Rows are points. Examples show where two turns around zero, p and q, send a point. Where does a point land after both, in the order given? Backwards means that the second turn is done in reverse. Each puzzle has new turns, and all numbers are rounded.

Turn p:
[-37  41 -15] -> [-24  52  -7]
[ -8 -39  21] -> [-19 -38  14]
[ 33  13 -21] -> [ 36   7 -19]
[ 20 -28 -11] -> [ 12 -30 -16]
[-8 12 26] -> [-5  9 28]
Turn q:
[-16 -26 -31] -> [-15 -17 -37]
[ 6 41  9] -> [ 7 37 19]
[-37  22   2] -> [-36  23   5]
[25  3 29] -> [23 -5 30]
[ 22 -40  -9] -> [ 21 -38 -17]
Where do these land?
p, then q: [-21 -13   4] -> [-24  -6  -1]
q, then p backwards: [-19  22 -31] -> [-23  19 -30]
q, then p backwards: [ 23 -12  76] -> [ 23 -11  76]
p, then q: [ 22  19 -11] -> [28 14 -3]
q, then p backwards: [  8  -6 -12] -> [ 10  -3 -12]
p, then q: [-14  -9 -25] -> [-13   6 -26]

Turn p:
[  0 -15 -45 -26] -> [-10  -2 -49 -19]
[ 11  18 -12   7] -> [16 18 -7  3]
[-16   0  40  26] -> [-9 -6 43 25]
[-47  -9 -10  46] -> [-37  13  -1  54]
[  8  39  12 -30] -> [ 12  26  18 -38]
[ 44 -33  16 -23] -> [ 28 -49  -2 -25]
Turn q:
[ 1 39 27  7] -> [-2 46 11  9]
[-44 -23 -27  -7] -> [-42 -35 -14  -5]
[57 20  8 34] -> [ 58  28 -10  25]
[ -3 -32  10  12] -> [  3 -27  16  17]
[-12  -5 -18 -46] -> [-17 -13  -2 -46]
Where do these land?
p, then q backwards: [  1  -5 -11 -21] -> [ -2   4 -19 -15]
p, then q: [-12  25   6   4] -> [-6 27  6  3]
p, then q: [-20 -74  16  -5] -> [-30 -68  16  20]
p, then q: [ -8  28 -27  47] -> [  9  36 -35  34]
q, then p backwards: [ 39  25  16 -24] -> [ 25  46   3 -14]
